Each row of a before or after table is a point. The points were changed in one or more steps. Then noise was added and the rows were shuffled. The steps act on columns, c1 being the first. Write out the steps. A step turns or swaps two columns, mirrors them in a line or flattens them onto one, adds a multiple of one to another, or multiplies or shifts one. Angles are multiples of 10 degrees, from the lower column toward the higher: turns from -170 to 170, lines from 10 to 170 but not 90. Use the fewest steps. Two steps may share a column if one is a turn and the other turns, adds or multiplies; they go together, in the order done. Otherwise the lowest column goes first.

Before:
[[ 37  46 -10]
 [ 27  16  -9]
 [-14 -42 -46]
 [ 37  -7 -11]
 [ 59  16 -22]
 [-85  -7 -30]
 [ -1   3   6]
 [ -4 -49 -67]
 [-21  -4  21]
 [-10 -45   0]
 [ 13  -1  23]
 [ 27  29 -22]
 [-39  20 -24]
 [-65  52 -34]]
After (14 x 3):
[[ 27  -4  31]
 [-44  13  17]
 [ 37 -19  29]
 [  9   6  -4]
 [-24   4  63]
 [  0   5  47]
 [  8  -5  35]
 [-69  30  -3]
 [  6  -3 -23]
 [ 19  -5  27]
 [ 14 -10  15]
 [-69  22   8]
 [ 12  -9  64]
 [ 46 -23  10]]
Steps: flatten c1 and c2 onto the line at 160 degrees; shift c3 by 40

Before:
[[ 16  21  46   9]
 [ 31 -21  15   1]
 [  2  -1  80  22]
 [ -6 -17  15  19]
 [ 43 -58 -36  70]
 [  8 -30  27 -29]
 [-11  11  34  53]
 [-35 -12 -18  11]
 [ 15 -10 -33  43]
 [-41   1  42  -6]
 [ 22  14  49  30]
 [ -8 -19   7   0]
 [ 14   5  62  51]
 [-16  14  -2 -26]]
After:
[[-16   3 -37  48]
 [  3 -27 -49  29]
 [-20  -1   4 -23]
 [  2  -4 -80  22]
 [ 22   2  33  40]
 [ 35  -4 -11   3]
 [  8  16  -9   2]
 [-27  28 -40  -5]
 [-19  30  19   7]
 [ 65  16  38  69]
 [ 10  15 -17  17]
 [ -3 -25 -46   4]
 [  2 -15 -58  50]
 [ 24  23 -23 -26]]
Steps: mirror c1 and c2 in the line at 160 degrees; multiply c3 by -1

Before (9 x 8):
[[-14  15   0 -23   0  23 -20 -39]
 [-25  15  25   3  -4  77  47 -10]
 [-18 -50 -35 -19 -41  59 -23 -22]
 [ 22 -22 -38 -77   6 -11  -3   6]
 [ 52 -31   3 -24  23   3 -26 -52]
 [ 14 -42   9 -16  30  31 -73  29]
 [-26   2  21   5  26 -20  64   9]
 [ -6   4 -49   6  10  11  26   7]
 [ -8  42   0 -17 -51   1  27  55]]
After, 9 rows:
[[ 13 -43 -59  17   1  30 -45  30]
 [-14  16 -18 -11   1  22 -22 -40]
 [-26  15  55   2   1  77   5 -10]
 [ -7   6  -4 -30  -1  11  47   7]
 [ 52 -31 -20  -8  -1   4 -27 -52]
 [-26   1  65  -4   0 -20  13   9]
 [-19 -50 -38 -26   0  61   2 -22]
 [ -8  41  23 -21   0   2  -1  56]
 [ 24 -22 -20 -77   1 -10 -26   5]]
Steps: turn c3 and c7 by -60 degrees; turn c4 and c7 by 40 degrees; multiply c5 by 0

Before, 12 rows:
[[ 89  21   0  57   5   1  43 -14 -41]
 [ 13 -27  29  17  25  -1 -85 -47   2]
 [ 14 -37 -19  32  81   0 -29   1 -11]
 [ 26  37   9 -33  23 -21 -36  -6   4]
 [-22   8  34   7 -22 -38 -27  -9 -18]
 [ 55  27  -1  72   6 -43  60 -57  -7]
 [ -6 -16  11 -17 -18 -13 -36 -32  -7]
 [ 13 -45   7  41   9 -10 -11   2  44]
 [ 51  36  -3  41  25  28  64 -30 -25]
 [ 20 -12 -47  22  29   9 -67 -22  -9]
 [ -1  43  16  18   9 -10 -37  11   1]
 [ 25   8  17   2   5 -32   5  19 -13]]
After (12 x 9):
[[-27   1  33 -43 -25  11 -53 -22  37]
 [-14   2 -41 -43  -7  -9   4   1  15]
 [ 29   1  -4 -15  18 -38 -24 -10 -40]
 [ 10  -1   2   3  16 -14 -38 -32 -13]
 [-54  -2   5 -47   2 -43  82 -55  -3]
 [-25  -2  18 -40 -78   1 -16   2  11]
 [-16   1 -19 -45 -23  -1 -74 -47 -24]
 [-31   3  -8  19 -19 -19 -44  -8  -5]
 [-26   2   3  -1   1 -34   7  18 -20]
 [  3   1  -9 -28  -8  -9 -29  10 -15]
 [-90  -1  36 -39  12   0  60 -11 -21]
 [-55   0  23 -18 -17  27  74 -29 -10]]
Steps: turn c1 and c5 by 170 degrees; multiply c2 by 0; mirror c3 and c9 in the line at 120 degrees; mirror c4 and c7 in the line at 80 degrees

Before:
[[-18  -1  28  13 -22  -6 -38 -12  -8 -12  20]
 [ -6   0  16 -24   3 -23 -42  -5 -24   0  10]
 [  7  21 -34 -45  18  16  20 -17  25  -7 -15]
 [  6 -19 -26 -15  23  36  13  16  39  14 -26]
 [ -1 -44 -22 -28  16   8  12 -19  26  -5 -28]
 [ 10   0 -11 -29 -31  -5 -35   0 -34  -2  29]
 [ 16  13 -15  -2 -25 -37 -12   0 -20 -14  11]
 [-14 -17  -1   8  -4   0 -60   4 -21 -31   5]
 [ 13  32 -10 -17 -24 -16 -35 -19 -33 -19 -15]
 [-27  28 -34 -13  -5  -8   9 -19 -45  -6  -6]
 [  0 -12   6 -10  28  20  23   8 -15 -16 -33]
 [ 23  -5 -37 -15  37   2  -4 -13  19  15  -2]
 [  5  26 -20 -14 -28 -16 -23 -23 -37  20 -15]
 [-34 -16   0 -15  17  -3  -8  31  11 -13 -31]]
After, 14 rows:
[[ -5 -41  44 -28 -11   6  41  -1 -35 -15  31]
 [-12 -17 -21   9   0   1 -68  -3  40 -91  -7]
 [-28 -12  10 -16 -12   0   7  -4 -18 -40  34]
 [ 11   0 -25 -29  24  -4  -6   0  65  -4 -35]
 [-30  27 -16 -15   6  -4  22  -8  94 -17   5]
 [  1 -10 -20 -12 -21  10  35   1  22 -48  36]
 [ 16  14  -9  -1  24 -15  -9   3  42 -40 -15]
 [ 20  -4  50 -16 -37   0  10   5 -13  45   8]
 [ 10  31 -26 -16  24  -6 -16   1  62 -59  13]
 [ -7  -1 -37 -23  -3  -9 -18   0  33  -1  -8]
 [  2  25 -20 -15  31  -8  -8   2  73  62   8]
 [-21  -2 -31  15  17  -3 -53  -3  -1 -37 -22]
 [  8 -19  63 -15 -18  16  29   1 -55  43  28]
 [  2  20  56 -45 -16   6  67   0 -27 -21  18]]
Steps: flatten c1 and c8 onto the line at 10 degrees; multiply c9 by 2; turn c3 and c9 by -150 degrees; add -1 times c4 to c7; turn c5 and c11 by 170 degrees; multiply c6 by 0.4; multiply c10 by 3

Before:
[[ -4  -4 -14  21 -19  17 -22 -21 -11 -17   5  10  12 -20]
 [ 16 -29   3  10  23  31 -12 -14 -12  39  29  -1  15 -24]
 [ -8  -5  23 -22  -5 -28  12 -23  20 -52   7   5  12  -4]
 [ -3 -39  10  17 -15  34   5  40 -12  12  -7  -2  10 -18]
 [ -6 -10 -28 -20   7  20   9   2  17 -40   4 -33 -18 -13]
 [-21 -11 -22 -13 -31 -22  11 -18  14 -13  11  -1   9  -5]
 [  5  13  -2  -4  -5  11  -3   6   4  -7  36  19  19 -41]
 [ -8   3  36   6  19  18 -21  17   5  46  -1 -21  -4   6]
 [ -7 -14 -37   0  -2 -19   1 -17 -18  -7  10  32 -12 -16]
 [-20   2   9   3  10  17  37 -27  19  -1  -4  -7  -6 -20]
 [  9   8   4   9 -12   7  22   7   1 -16  -6 -27   0  20]
 [-21 -10  31   4 -26   4  11 -23 -10  -3  45  29  -4 -19]
 [-12 -27  -1  -7   5  41  -7  24 -48  18 -10 -15  28  -2]]
After (13 x 14):
[[ 13  11  12 -15 -31 -26 -38 -17  23 -15  -1 -12 -13  -2]
 [-18  19  15  22 -18   1 -74 -21 -23 -14 -11 -14   3 -21]
 [ -9  24  21  -6  -5  11 -52   7   6 -34  19  -9  19 -41]
 [-22 -65 -18   7  19   0 -73  14  10  31  37  40   4   7]
 [-44 -54  26  -7   5   2 -57  25 -97  20   9  17  -5  -2]
 [ 16  -3   3  -1  -4  -8 -49 -20 -35 -11  -1 -51   0 -16]
 [-12  -6 -16   3 -26 -17 -42 -25 -20 -36  27   3  42 -17]
 [-21   5  -9   1  14 -10 -14 -25  37   4  -4  10  -2 -22]
 [-29 -57   6  19 -17   7 -44  41 -22  14   5  12   7 -20]
 [ -5  34  -1  11 -15  10 -29   9   2  -5 -15  22 -20  19]
 [-22  53  -7 -22   5   0 -40   5  34 -29 -27  -2 -46 -11]
 [-26 -87  11  10  25  24 -60 -16 -22   2  50   6   5 -24]
 [ 23  70   3 -23  -3 -17 -39 -21  38 -37 -36  17  18  -3]]
Steps: turn c1 and c6 by 70 degrees; add -1.5 times c10 to c2; turn c10 and c11 by 50 degrees; turn c3 and c13 by -110 degrees; turn c12 and c13 by 130 degrees; shift c7 by -50; multiply c9 by 2

Before:
[[ 36  10  -2  23  -5 -14  24  -6   4  56   9  22  19 -52  42   8  39  -3]
 [-26   2  -2 -32  35  14  42 -24  34  13 -30   5  -2 -14  27  16  17 -20]
 [ 51 -13   0  62  29 -16  20  67  67   4 -46 -78  14 -17   2  18  17  18]
 [  4 -16 -37   9 -22  -2 -18 -59 -39  11   4  31  13 -22  -9 -21 -25  -1]
 [-21  18  33  70  18  24 -10  36 -11   2 -55  12  60 -26  21 -34  18 -25]
 [ 40  19  20  21 -20  20  87  41  62   2  10 -51 -29 -58  40  21  29 -35]
 [ 58  -1   3 -38   8 -20  -1 -11   0  49 -26 -11   8  -9  44 -29  25 -34]
 [  9   6  39  46 -15 -12  40  -2 -22  10  -7  49  26  32  29  -1  19 -13]
 [-57 -20  17 -34  42 -10  20 -22   8  -8  15 -29 -50  35  33 -13  55 -13]
 [ 17 -59  26   6  11   8 -51  34  15  19 -47   3 -30  12  10  40  -1  35]
 [-31  -2  40  -1  19 -18   7  11 -39   8 -14 -34  -7   0  21  25   3 -26]
 [-46 -54  19 -15  25  15  27  42 -17 -21  38  39 -10 -30  -3  24  -4 -50]
 [-33 -28  29  46  31  -5  30  14  11  13  -7  13 -21 -18 -68 -33  14   5]
 [-18  -9 -13   1 -22 -45  31  39   2 -24 -37 -25 -32 -31  38  22  -7 -26]]
After (14 x 18):
[[-43 -56  21 -21  17  15  34  25 -14 -41  35  43 -32  32 -12  26  -5 -46]
 [-20  17  33 -71  14  18  -4  34 -18 -15 -57  16  48  33  55 -39  22 -23]
 [ 16 -58  27   7 -17  11 -52  37  11  -1 -48   3 -17   5  -1  45  -5  30]
 [-27  -4  -3  45  -6  13  36 -15  35  26 -31   5 -18  37 -42  15  15 -22]
 [  6   6  46 -84 -25 -11  40   6 -23  11 -11  44  32 -30  26   1  18 -10]
 [ 42  11  -4 -41  50 -13  24  25   2  52   6  19  36  22  -4   7  39   1]
 [ 53  -4   2 -17  -1 -19   2  14   1  43 -30 -10  34   8 -53 -29  27 -31]
 [ 42  17  22  50  64  21  88  35  56 -15  23 -51 -12  14  -2  27  29 -35]
 [  8 -18 -39 -59  30   2 -17 -42 -43  38   5  33  21 -12  15 -22 -26   4]
 [-58 -19  13   2 -48  -9  21 -23   5   7  17 -29 -83  19 -47 -13  54 -16]
 [-29 -30  30  49  -1  -7  27  21   7   2  -7  11 -38  31  79 -29  13   9]
 [-21 -11 -15 -30  37 -46  36  21   5 -40 -37 -24 -39  -9 -18  25  -8 -21]
 [-33   1  44 -73 -10 -18  10  17 -41   2 -11 -36 -20  19 -13  30   1 -20]
 [ 45 -15   1  63   1 -22  29  58  65 -28 -52 -82  40  25  53  16  19  15]]
Steps: add 0.5 times c1 to c13; turn c4 and c15 by 120 degrees; add 1.5 times c9 to c4; turn c5 and c14 by 120 degrees; turn c8 and c10 by -30 degrees
